Each row is a point. Each copy is the shape, with its points in the same order, turned, moved and blurred by noise. Say if it was mirrored as well.
In the rows, 128 means zero.

Shape (9 x 3):
[[141 126 115]
 [ 89 113 119]
 [165 171 136]
 [129 105 145]
 [103 116 155]
 [ 54 110  86]
 [131 102 158]
 [173 145 147]
 [128 112 144]]
Copy 1 (9 x 3):
[[135 129 146]
 [152  91 113]
 [ 87 162 135]
 [124  91 152]
 [115  79 125]
 [193  84  85]
 [115  87 154]
 [ 88 142 156]
 [122  96 144]]
Copy 1 is: only turned
Copy 2 (9 x 3):
[[111 137 135]
 [131 135  85]
 [136 136 185]
 [113 107 114]
 [146 104  97]
 [138 162  45]
 [120  92 120]
 [119 116 181]
 [119 107 122]]
Copy 2 is: mirrored

Shape (12 x 6):
[[ 95 121 115 177 159 119]
 [238 159 150 116 154 122]
 [111 130 124 146 144 113]
 [108 135 164 103 160 133]
 [128 134  76 101 139 165]
 [ 96 120 136 114 103 116]
 [169 157 153 167 166 131]
 [ 97 160 113 102 120 102]
 [163 134 128 110 149 138]
 [ 97 156 148 135 136 140]
 [112 147 153 108 147 157]
 [111 144 157 126 104 117]]
Copy 1 (12 x 6):
[[ 98  90 121 161 145 161]
 [163 102 168 127  44  48]
 [102 111 125 161 132 121]
 [ 79 150 163 131 116 115]
 [126 109 155 132 180  77]
 [101 173 115 135 139 115]
 [143  90 170 149  78 127]
 [109 170 140 177 141  93]
 [121 121 154 129 114  78]
 [114 155 162 137 126 144]
 [109 148 171 119 134 114]
 [119 172 133 145 118 129]]
Copy 1 is: only turned
Copy 2 (12 x 6):
[[127 180 128 151 141 146]
 [200  93 142 143 173  38]
 [140 161 122 130 132 129]
 [197 154 141 104 130 143]
 [160  97 117 153  88 132]
 [141 135 125  81 117 143]
 [165 149 168 154 166  90]
 [150 157 118  95  83 114]
 [175 110 129 135 136 105]
 [154 158 164 114 114 137]
 [185 130 162 113 119 141]
 [147 138 152  79 126 120]]
Copy 2 is: only turned
Copy 3 (12 x 6):
[[ 74 144 107 130 131 118]
 [186  92 148 167 222 144]
 [101 135 132 136 132 117]
 [ 95  91 173 107 142 120]
 [150 164 156  77 143 132]
 [115 120 164 127  90 126]
 [106 114 127 158 195 152]
 [119 149 186 134 118 102]
 [147 109 151 118 166 135]
 [ 83 127 171 127 135 139]
 [ 99 110 176 101 147 143]
 [109 113 171 152 109 144]]
Copy 3 is: only turned

Shape (14 x 8):
[[165  99  91 144 118 172 151 150]
 [119 117 112 132 152 197 132 137]
 [161 127 128 126 129 109 121 126]
 [151 189 134 134 125 132 144 151]
 [ 95 103 176 132 110 210  92 138]
 [113 128 130 130 124 134 135 150]
 [ 84  93 114 133 110 124 112 125]
 [ 87 101 129 184 139 116 118 150]
 [150 116 118 126 186 121 146 140]
 [101 141 156 116 114 131 119 146]
 [137 165  94 134 111 115 139  24]
 [103 113 122 112 171 119 145 127]
 [150 102 115 140 111 164  78 145]
 [ 94 111 187 131 114 109 143 129]]
Copy 1 (14 x 8):
[[122 129 132 188 133 103 142 159]
 [ 78 164 126 180 111 139 121 154]
 [161 134 116 139 126 151 131 120]
 [125 166 100 136 161 155 177 114]
 [ 77 156 141 152  54 183 157 179]
 [120 164 125 123 118 137 142 144]
 [119 139 118 101  91 133 106 173]
 [129 167 147 105 133 156 106 196]
 [141 171 141 160 144 138  96 111]
 [118 168 120 106  99 158 156 136]
 [ 96  68  67 108 156 164  99  99]
 [117 172 136 122 120 135  89 116]
 [142 137 104 174  90 154 139 180]
 [122 147 168  80 100 166 144 133]]
Copy 1 is: mirrored
Copy 2 (14 x 8):
[[102  75 128  99 128 107 123  95]
 [123 134 116  84  98 112 122  82]
 [120 116 130 134 138 146 161 132]
 [ 72 127 132 137  79 142 163 140]
 [106 161  76  64 120 181 119  59]
 [ 95 147 132 118 127 140 128 118]
 [118 166 109 125 167 137 103 108]
 [105 164 123  79 158 134 105 156]
 [143 129 169 108 116 120 156 135]
 [ 91 167 124 129 128 166 137 109]
 [168 115  83 203  91 142 106 156]
 [144 165 163 121 126 128 130 117]
 [110 119  77  92 153 132 157  94]
 [105 167 151 121 141 201 107 124]]
Copy 2 is: mirrored
Copy 3 (14 x 8):
[[ 69 170 165 132 125 122 160 140]
 [ 80 155 156  86 146 152 132 137]
 [111 153 116 138 120 124 118  90]
 [104 135 103 101 116  79  92 126]
 [ 59 132 188 109 139 190  64 125]
 [ 87 115 132 124 137 129 114 112]
 [ 94 116 134 171 156 172 123 116]
 [ 98  86 132 147  97 175 137 124]
 [128 141 132  94 121 126 161  88]
 [ 97 108 135 123 142 136  74 102]
 [173 189  84 156 162 136 106 166]
 [129 120 136 105 168 145 149  94]
 [ 48 174 137 142 110 159 114 108]
 [132  94 167 146 128 134  81  95]]
Copy 3 is: only turned
Copy 4 (14 x 8):
[[111 125 138 151  47  98  93 129]
 [137 103 154 187  88 105 111 151]
 [ 98 142 124 121 116 127 125 119]
 [ 92 181 153 137 120 100 129 170]
 [135 109 151 214 137 145  52 151]
 [134 141 150 137 109 136 108 151]
 [142 106 137 131  99 183 103 147]
 [125 106 200 119 104 168 102 136]
 [133 122 154 124 106  97 153 109]
 [134 152 143 145 140 149 100 162]
 [ 66 148 101 167  82 185 199 147]
 [162 122 149 135 115 135 154 129]
 [ 91  91 126 145 104 123  71 141]
 [146 169 158 147 140 178 101 117]]
Copy 4 is: only turned

Shape (12 x 9):
[[ 80 104  93 140 161 150 134 141 103]
 [173 150 132 129  99 128 180 112 133]
 [148 188  96 155 105 119 168 148 105]
 [169 149  98 110 113 106 136 155 138]
 [117  86 138 118 173 140 117 148  62]
 [141 129  97 149 113 121 169 182 125]
 [ 90  94 168 125 140 146  99 135 107]
 [187 133 117 159 117 134 132 110 136]
 [101 104 137  90 159 181  95 117  96]
 [108 105 157 115 181 111  97 112 113]
 [132 104 141 124 111 120  87  96  96]
 [122 143 124 163 163 135 120 201 107]]
Copy 1 (12 x 9):
[[131  97 124 121 131  69 170 167 109]
 [130 104 159 156 146 157 132  77 141]
 [114  73 191 162 146 145 115 139 127]
 [126 108 157 145 126 146 111 105  78]
 [132  92 100  78 144 116 194 159  93]
 [119  80 178 134 151 100 126 113  91]
 [122 128  83  76 151  99 147 148 126]
 [101 119 126 169 165 152 138  95 111]
 [160 142  83  99 135 121 176 168 114]
 [118  98  49  99 121 121 156 145 112]
 [ 86 145  99 104 134 147 157 134 120]
 [124  61 126 117 175  99 115 163  79]]
Copy 1 is: mirrored
Copy 2 (12 x 9):
[[145 128  76  91 161 121 149  96 112]
 [112 150 124 141  51 133 111 108 151]
 [122 117 141 141  77  85 144  76 156]
 [ 91 111 122 136 101 121 129 133 179]
 [115 167  96  97 156 138 195 132  96]
 [121 103 142 111 107 143 148  86 159]
 [127 163 119 113 172 144 131 142  83]
 [146 141 127 133  73 117 135 156 156]
 [130 202  73 113 167 119 142 139 114]
 [105 143  78 129 146 133 151 166  77]
 [112 163 115  94 124 107 125 177 105]
 [136 105 146 141 163 129 180 104 131]]
Copy 2 is: mirrored

Shape (15 x 12):
[[106 113 144 162  95 172  96 131 219 140  91 149]
 [109 115 134 132  90 115  93 107 184 134 153 149]
 [203 121 122 135  91  89 129 126 128  81 143 153]
 [ 83 149 155 145 101 128 182 121 110 128 155 135]
 [185  84 152 121 168 114 217 112 115  89 145 139]
 [126 155 151 122 141  95 119 123 137 145 153 157]
 [129 134  83 118  90 107 106 112 110 135 145 152]
 [101 115 153 107 109 167 101 106 134  75 155 150]
 [ 99 132 124 124 110 130 112 113 131  82 108 152]
 [138 137 120 129 100 139 116 143 137 132 134 101]
 [125  34 158 106  96 114 107 188 109  77 157 131]
 [135 119 156 129 106 100 122 109 124 156 122 125]
 [134 137 115 200 158 122 118 106 117 115 122 156]
 [ 89 139 145 109 113 111 160 128 143 133 148 139]
 [ 82 115 130 116 122 103 154 124 145 143 122  20]]
Copy 1 (15 x 12):
[[147 119 200  67 151 119 175 131 118 164 102 187]
 [128 120 161  85 144 124 182 132 163 109 144 150]
 [108 108 160 160 141 147 164 181 111  95 138  64]
 [128 139  98 150 176  93 146  84 135 133 119 114]
 [ 87 143 137 218 122 105  76 149 114 118 146 117]
 [ 96  99  98 103 144 125 143 127 120 101 139 132]
 [152 156 118 103 141 150 160 136 144  79 114  93]
 [121 168 108 121 155 141 171 155 170 160 135 159]
 [123 166 118  90 136 118 153 162 135 150 113 116]
 [159 112 137 124 127 147 163 124 134 140 107 121]
 [ 83 184 140 176  71 125 232 142 149 127 123 128]
 [144 101 118 125 133  99 155 145 131  90 100 133]
 [ 79 120 147 109 166 135 106 138 126 120  62 118]
 [131 136 106 115 132  90 142  99 131 116 154 124]
 [178  89 115 132  68  83 131  92 187 158  98 113]]
Copy 1 is: only turned
Copy 2 (15 x 12):
[[168 157  84  81 139 124  99  77  79 152  77 137]
 [176 156 117 127 144 129 121 124 120 174 124 150]
 [125 155 152 170 149 132 123 161  66 132 173  99]
 [102 166 111 183  90 119 101 125 154 125 107 160]
 [107 147 128 218 142 171 114 164 118  66 107  70]
 [123 122  91 150 140 110 123 153 150 152 139 129]
 [132 154 137 138 132 123 163 124 123 133 177 160]
 [107 144 163 142 140 141 141 116 123 171  75 140]
 [106 124 143 142 151 132 124  97 108 141 120 155]
 [118 158 119 114  99 145 122 110 118 137 145 115]
 [102 159 173 106 144 223 109 186 102 131 109 154]
 [147 121 103 146  94 140 128 144 114 130 138 142]
 [127 118 136 134 140  68 110 130 118  79 126 128]
 [118 153  96 171 124 147 109 118 155 146 123 151]
 [148 124 118 138  62 199  74  79 175 117 149 123]]
Copy 2 is: mirrored
Copy 3 (15 x 12):
[[ 92 125 134 194 158 170  36 168 126 166 150  97]
 [130 110  88 159 134 169  94 141 122 142 144  83]
 [117  66 140 137 120 145 121  85  65 103  97 112]
 [ 93 121 132 126 112 107 165 174 130 168 123 114]
 [ 80  88 161 117 112 116 151  45 135 178  69 140]
 [137  97 120 124 127 125 127 120 133 135 172 121]
 [173 122 138 133 132 141 131 139 105 109 112  87]
 [126  91 113 214 110 142 133 149 152 131 104 122]
 [136  81 138 172 134 116 104 163 132 136 101 115]
 [115 136 140 135 125 153 101 148 119 109 115 134]
 [ 65  77 130 156  88 157 123 120 177  74  70  64]
 [109 123 109 121 165 125 118 124 129 120 127 108]
 [133 125 144 155 110  64  81 113  99 146 131 108]
 [118 100 128 118 122 141 142 159 149 164 128 112]
 [101 156  96  71 127 141  90 175 175 143  68 155]]
Copy 3 is: only turned
